Rows are points. The last column is the point's height on a tilted bowl or saddle (a function of degree 2), plus a little noise. Count its main directions that bend up, bend down and stay straight.

Points (10 x 3):
[[-26.9  21.1 -31.1]
 [ 30.5  -8.5 -14.7]
 [-10.1  28.9 -26.2]
 [ 34.6 -12.3 -22.3]
 [  0.0  -6.0   8.4]
 [ 29.0   0.1 -13.5]
 [ -0.9  -9.9   8.3]
 [ -7.2 -15.6   5.2]
 [-20.2  23.3 -25.7]
 [  7.2   5.7   3.4]]
Directions: 0 up, 2 down, 0 straight

Points (15 x 4):
[[  2.3 -22.9   6.8   9.0]
 [-31.8 -38.9   9.2  28.0]
 [  4.1  16.0   8.0  13.8]
 [-11.4 -16.2 -38.9  17.3]
 [ -2.8  30.4  -7.2  20.8]
 [-15.2  -7.9  -1.0   6.4]
 [ -3.6   0.3 -23.7   7.6]
 [ 14.9  14.3 -15.8  14.6]
 [  2.3 -41.6 -24.7  18.2]
 [-30.4  35.9  -4.0  42.8]
 [ -1.8  -4.5  12.8   8.6]
 [ 15.8   6.1  -7.2  12.0]
 [ 24.2 -15.5  -9.0  17.7]
 [-15.1  -4.8  17.1  12.5]
 [-14.3 -18.5  13.4  10.9]]
Directions: 3 up, 0 down, 0 straight

Points (23 x 5):
[[  6.6   0.7  -3.7 -14.3  -7.3]
 [ 20.7  16.8 -21.5  -4.7   4.6]
 [ 23.2 -18.3  -1.7  -6.8 -18.4]
 [ -2.2 -13.6 -27.2  24.1 -22.2]
 [ 12.9  18.8 -27.2   8.7   1.7]
 [ 13.0   4.7   3.5 -12.5  -9.7]
 [-12.7  27.1 -28.5  27.9 -27.7]
 [-15.1   4.3 -28.9 -17.7 -11.4]
 [ -3.6  26.4  21.4 -16.2 -25.0]
 [  1.6  -6.1  -1.8  15.8  -7.4]
 [  7.7  20.8  -3.1  -2.5  -7.7]
 [ 35.1 -13.4  -5.9 -16.6 -20.0]
 [ 12.3   5.5  36.4 -31.0 -40.4]
 [  9.7 -29.6  16.9  41.3 -27.6]
 [ -1.5  23.8  -0.5  28.9 -16.3]
 [ 37.6  27.8  -3.3  26.6 -33.1]
 [ 11.1 -22.1  40.5  -0.5 -13.9]
 [  2.4 -13.3   8.1  15.5  -7.9]
 [ -5.1   2.1  35.8  -8.5  -5.7]
 [ 10.9  -7.9 -10.5   6.1  -6.6]
 [ 14.5  25.2  17.3   0.0 -18.9]
 [ 15.7  -3.2  15.0  26.8 -11.8]
 [ 24.8 -18.1 -15.3  -1.6 -12.7]]
Directions: 1 up, 3 down, 0 straight
